Each row of a before or after table is a point. The points were changed in one or more steps. Then noise was added and the rows were shuffled. The steps act on how far a point lies along the listed directions, d1 being the first. Name the steps. A step turns or swaps two directions, mirrors them in a line or flattens them onto one, adds a multiple of one to another, or multiplies one. Angles are multiples of 10 degrees, from the lower direction toward the higher: turns from -170 to 170, lines from 10 to 170 but not 90. Use the fewest steps. Two steps may share a direction if one is a turn and the other turns, adds or multiplies; they go together, in the order done. Otherwise the lowest direction goes first.

Directions:
(1): [-53 -19  25]
(2): [22 11 56]
(3): [ 22 -57   3]
Before (14 x 3):
[[ -3 -15 -14]
 [ -8 -10 -19]
 [-39 -12  16]
 [-19  -5  -9]
 [ -1 -18 -21]
 [-46 -13   4]
 [-16  -8 -16]
 [ -4 -16   0]
 [ 23   0  60]
 [-24   4 -15]
 [  1 -14 -23]
 [-21 -25   6]
 [ -9 -11 -18]
 [ 12  -9  17]]
After (14 x 3):
[[ 21  21   0]
 [ 21   6   7]
 [ 19   2  10]
 [ 18  -6  19]
 [ 21   3  11]
 [ 23  -8  16]
 [ 25  12 -35]
 [ -9 -19  -9]
 [ 19  10  -2]
 [ 12 -11  -2]
 [ 18  -6  10]
 [-38 -30 -40]
 [ 37  14 -30]
 [ 26  -8 -18]]
Steps: turn d1 and d2 by -150 degrees

Directions:
(1): [ 31 -53  -1  14 -17  36]
(2): [ 17  45 -21   4 -46  27]
(3): [-36 -10  36 -39 -34  16]
(4): [27 24 60 16 16 15]
(5): [ 44  -6   8 -29 -23 -46]
Before (12 x 6):
[[  5   1 -24  15  -4  -4]
 [ 16  21  -1  15  10   0]
 [-37   4  51   9  16  22]
 [-50 -40  -7 -16   6  16]
 [-26 -25   5 -11 -24   0]
 [  3 -14 -15  -8 -41  18]
 [  9  14  11 -10  -6 -15]
 [ 16  17  10   3  21 -23]
 [  2 -49 -23  -4   2  -4]
 [-14  48 -26  -3  -4  -1]
 [ 11  10  35  19  23  15]
 [ 41   5  17   4 -13  -4]]
After:
[[ 43  -9   4   3 -20   0]
 [ 22  12   0  17   7   6]
 [ 20 -15  26  22  14  29]
 [-26 -15  49  14  10  35]
 [-61 -23  -4 -20  12   1]
 [ 26   8  17   8  18 -12]
 [-11  -2 -23 -14 -38   6]
 [-14 -32 -32 -11   7 -21]
 [  1   8 -22  13  -2 -10]
 [-32 -15   4 -15 -21  -7]
 [ 15  11  16  -5  -8  -8]
 [ -3  55  -4   5   1   5]]
Steps: turn d1 and d4 by -40 degrees

Directions:
(1): [  0 -24 -43 -35  -6 -20  21  -1  36]
(2): [ 22 -25 -13  34 -27  32  27  32  -1]
(3): [ 60   5  -1  11  29   3 -19 -11  29]
Before (10 x 9):
[[ 10   6   7   8  22   0 -23  -7  10]
 [-23  -5  -1 -12 -14  -8   6   9  -4]
 [-31  23   5 -41  42 -35 -36 -44   7]
 [-21 -10  -5  -5  -6   1   6  -1  -9]
 [-31   8  21   2 -10  -2  -1  14 -18]
 [-17   8  26  17  -3   6   4  -9 -15]
 [-32  13  16 -18   1 -31 -14 -24  -2]
 [-15   7  -2  -8   7 -10 -12   1   3]
 [ 17  12  16  14   9   1  -8  -2 -11]
 [-32  18  14   9  -7   0   5   3 -21]]
After:
[[  2  -7 -13   8  -6   7   3  18  10]
 [-10  26  62  51  -3  28 -10  -4 -43]
 [ 16  29  48  39  14  13 -24   1 -35]
 [ 46 -40 -37  36 -10  39  28  28  24]
 [ 19   9  17  28  18  16 -23   1  -1]
 [-18 -16 -15 -14 -18  -5  17  15   6]
 [ 14 -19  -1  35 -29  13  18  17   1]
 [-17 -16 -11  -4  -8   2  13   1  -6]
 [-20  24  39  44  -9  22   1  14 -44]
 [-22  14  43  33 -13  19  -8  25 -39]]
Steps: multiply d1 by 3; mirror d2 and d3 in the line at 100 degrees

Directions:
(1): [-18  28 -14   5 -35  53  -3  17 -15 -12  -8   5]
(2): [ 12  -9  -9   8  23   3 -28  24 -16   5  -5  60]
(3): [-16  17 -17  -8   5  -3 -13 -23 -30  60  -3  -8]
(4): [  7  52   2  -9 -23 -46 -14   4   1 -13 -12  11]
(5): [ -3  11  -3 -44  33   6  12  40   6   3 -30 -16]
Before:
[[ 14   9  13 -28  28 -59  -5 -15  -2  25  -9 -12]
 [  0 -17   2   6   1  19  -6   6   0 -17   8  20]
 [  4 -18 -14 -29  22  15   6  24   8  -3 -12   2]
 [  5   6   0  -6 -17 -21  17 -18  12 -16   5 -33]
 [ 15  25  13  -5  13 -56 -12 -14  -1   9  -8   3]
 [  9 -23  15 -13  28 -19   2  19  13 -18  -2  11]
 [ -3  -2  -8   4   0 -13 -11 -11 -11   5   6  10]
 [-11  60   4 -26 -15 -17  12  -9   6  24 -21 -46]
 [ -4  16   8 -25  24 -50  12 -12 -11  27   0 -32]
 [ -6  24  10 -35   0 -23  18  10  28 -20 -19 -47]]
After (10 x 12):
[[  2  -5   4  -9  10   9  -7  35   0 -24  -9  28]
 [ -7   3 -11   5  -8   0 -11  -9 -14   3   4   9]
 [ 12   3  10 -32  35 -53  -2  16  22  -5 -19  -7]
 [  0 -11 -16 -29  12  23  10  26   8  -8 -14  -5]
 [  6  29  10 -26  27 -55   1 -14   8  42 -16 -23]
 [ 10  33  -1   2   9 -27 -29   4 -20  12 -15  35]
 [ 21 -11  -1  -4  13 -45  -1 -10   8  -6   4   4]
 [ 12  15  -4 -18  29 -22 -31  13 -26  27 -17  40]
 [ -6  -8   3   3 -13  24   2   1   5 -23   8   0]
 [  2   7  -3 -17  44 -37 -14  10 -29  33  -6  22]]
Steps: turn d1 and d2 by -80 degrees; turn d3 and d4 by -10 degrees

Directions:
(1): [ 32  14 -53 -12   6 -26 -15 -43 -48   3  22 -59   5 -35 -34   9 -11  -3]
(2): [  0   1 -23  -8 -13  39  -8  -4  39 -16  51   0  51  10  -5 -53 -60   0]
Before, 13 rows:
[[ 16   2 -45 -10   6 -31  -9 -38 -48  14  21 -41  11 -30 -26   8   0  -8]
 [-24  -7  14  -3  -8  43  12  26  48 -19  25  17  23  31  23 -39 -28   0]
 [ 25  12 -54  -7   7  19  -8 -31   0 -16  41 -21  37   0 -13 -44 -41  -3]
 [ -4   8 -27  -4  -4   2   0 -12  -2  -6  33 -23  24  -8 -14 -12 -16  -2]
 [ -1 -10  -1   3   3 -14   0   8 -13   5 -21 -13 -17 -11 -14  19   8   5]
 [-11 -13  20  17  -4  -5   7  22   9  11 -37  20 -20  12  17  23  25  -8]
 [ 15   7 -53  -3  12  29 -11 -29   4  -1  38 -30  40  -4  -5 -31 -49   7]
 [-10   5  19  -4   7 -28  14   0 -31   3 -31   1 -43  -6  -2  34  43 -12]
 [ -4  -4   7  -3   4  -7   6   4   0  -6  -8  -5  -4   3   3  -5  24 -10]
 [ -4  -4  14  -1 -10  16   9  21  11   0  -9  17  -2   8   4 -17  -9  -8]
 [ -6  15 -20   4  -5   9 -11 -19   5  -5  29  -9   3  -9 -10  -8 -18   6]
 [ -5  -9  28  16  12 -18  14   8   5  18 -41  15  -9  -1   8  20  19   4]
 [ -4  -7  19  10  10 -21  10   4 -20   1 -39  -2 -21   6  18  43  39 -11]]
After (13 x 18):
[[ -9 -13  30  16  10  -8  15  11  14  16 -37  25  -4   3  14  13  16   4]
 [  1  11 -29  -5  -1  -9  -3 -16 -11  -4  32 -30  18 -14 -15  -6 -10  -3]
 [ -4  15 -24   0  -3   4 -12 -20  -3  -3  22 -14  -2 -14 -14  -2 -15   5]
 [ 14  -2 -33  -9  11 -39  -7 -33 -56  14   5 -36  -6 -30 -24  25  19  -6]
 [ 22   9 -60  -4  19  15 -13 -37 -16   3  32 -43  30 -13 -11 -18 -39   6]
 [ 32  15 -63  -8   9   6  -7 -37 -18 -11  34 -33  29 -11 -20 -32 -28  -2]
 [-18  -2  -2  -8  -7  42   6  15  39 -20  39   2  33  23  14 -45 -38  -1]
 [-11  -9  30  11   7 -12  12  12  -9   0 -40   9 -18  13  23  34  38 -10]
 [ -5  -4  12  -4   2  -6   5   5   1  -6 -10  -4  -1   7   6  -7  22 -11]
 [ -5 -12   3   3   1 -15   1  13  -6   4 -21  -8 -16  -6 -10  17   8   7]
 [-16   2  32  -3   4 -21  16  12 -17   2 -33  16 -41   3   7  29  40 -12]
 [  0  -1  11  -5 -12  16   8  19  10  -1  -4  13   3   9   2 -22 -12  -9]
 [-16 -15  22  18  -6   6   7  26  23  10 -33  27 -13  16  16  14  18  -5]]
Steps: turn d1 and d2 by -20 degrees
